Every row gives one point. A path goes straight from each point to the next, and from the last back to the first. The post is the endless flat space through its rows: a point in 2 columns, a line in 3, a plane in 4, and so on, so that a path can go around it. Count how often the path circles the post. Going back the other way cancels.

Post (2 x 3)
[[-0.169,-0.160,0.137],
[0.038,0.182,0.038]]
Path (28 x 3)
[[-0.337,0.235,0.286],
[-0.312,-0.379,0.419],
[0.405,0.026,0.081],
[0.155,-0.077,0.006],
[0.060,-0.148,0.179],
[-0.239,0.024,0.400],
[-0.424,0.246,0.200],
[-0.431,-0.143,0.071],
[-0.115,0.158,0.199],
[0.206,-0.003,0.329],
[0.582,0.233,-0.080],
[0.020,0.007,-0.051],
[0.215,-0.140,0.013],
[-0.059,-0.269,0.166],
[-0.004,-0.018,-0.008],
[-0.093,0.173,-0.093],
[-0.271,0.116,0.107],
[-0.519,-0.013,0.343],
[0.008,0.401,-0.060],
[-0.008,-0.042,-0.141],
[0.142,-0.159,0.039],
[0.141,0.253,-0.151],
[-0.173,0.280,0.000],
[-0.445,0.033,0.272],
[0.062,0.016,0.318],
[0.392,-0.004,-0.010],
[0.043,0.106,-0.070],
[-0.141,0.251,-0.016]]
Times around: 2

Post (5 x 6)
[[0.145,-0.277,0.059,-0.434,-0.183,0.053],
[-0.066,-0.174,-0.039,0.016,0.197,-0.021],
[0.095,0.262,0.008,0.113,0.266,-0.372],
[0.017,0.269,0.061,-0.029,-0.076,-0.215],
[0.019,-0.272,0.199,-0.122,0.000,0.004]]
Path (32 x 6)
[[0.183,-0.118,-0.064,-0.159,0.137,0.063],
[0.217,-0.050,0.294,-0.424,0.063,-0.092],
[-0.242,0.301,-0.138,-0.189,-0.063,-0.173],
[-0.121,-0.183,-0.255,-0.577,-0.310,0.182],
[0.073,0.027,-0.062,-0.278,0.198,-0.129],
[-0.072,0.240,-0.195,-0.072,-0.049,0.090],
[0.030,-0.350,0.261,0.211,0.145,-0.009],
[0.030,-0.251,0.070,-0.023,-0.244,-0.087],
[-0.095,-0.295,0.113,-0.063,0.010,-0.228],
[0.057,-0.002,0.106,0.186,0.226,-0.256],
[0.103,-0.220,0.062,0.440,0.691,-0.214],
[0.140,0.187,-0.255,-0.150,-0.446,-0.061],
[0.260,-0.027,0.228,0.162,0.413,-0.505],
[-0.125,-0.054,-0.205,0.003,-0.010,0.029],
[0.334,0.139,0.082,0.285,0.273,-0.316],
[0.232,-0.019,0.309,0.265,0.492,-0.214],
[-0.108,0.406,-0.004,0.185,-0.271,-0.138],
[-0.130,-0.129,-0.006,0.226,0.128,-0.219],
[0.130,0.284,0.193,-0.208,-0.214,-0.334],
[-0.086,0.138,0.177,0.152,0.430,-0.311],
[-0.015,-0.075,0.297,-0.035,0.201,-0.291],
[0.427,-0.234,0.013,-0.406,0.108,-0.407],
[0.298,-0.084,0.319,0.193,0.215,-0.392],
[0.152,-0.200,0.060,0.193,0.517,-0.058],
[0.084,0.171,0.137,-0.199,0.095,-0.095],
[-0.244,-0.162,0.277,-0.129,-0.234,0.169],
[-0.109,0.239,-0.105,-0.356,-0.088,-0.129],
[0.128,-0.192,0.332,-0.307,0.000,0.038],
[0.055,0.092,0.367,0.292,0.213,-0.230],
[0.058,-0.196,-0.053,0.099,-0.100,0.016],
[0.095,-0.120,0.128,0.122,-0.063,-0.288],
[0.133,-0.179,0.251,-0.165,-0.339,0.016]]
Times around: 0
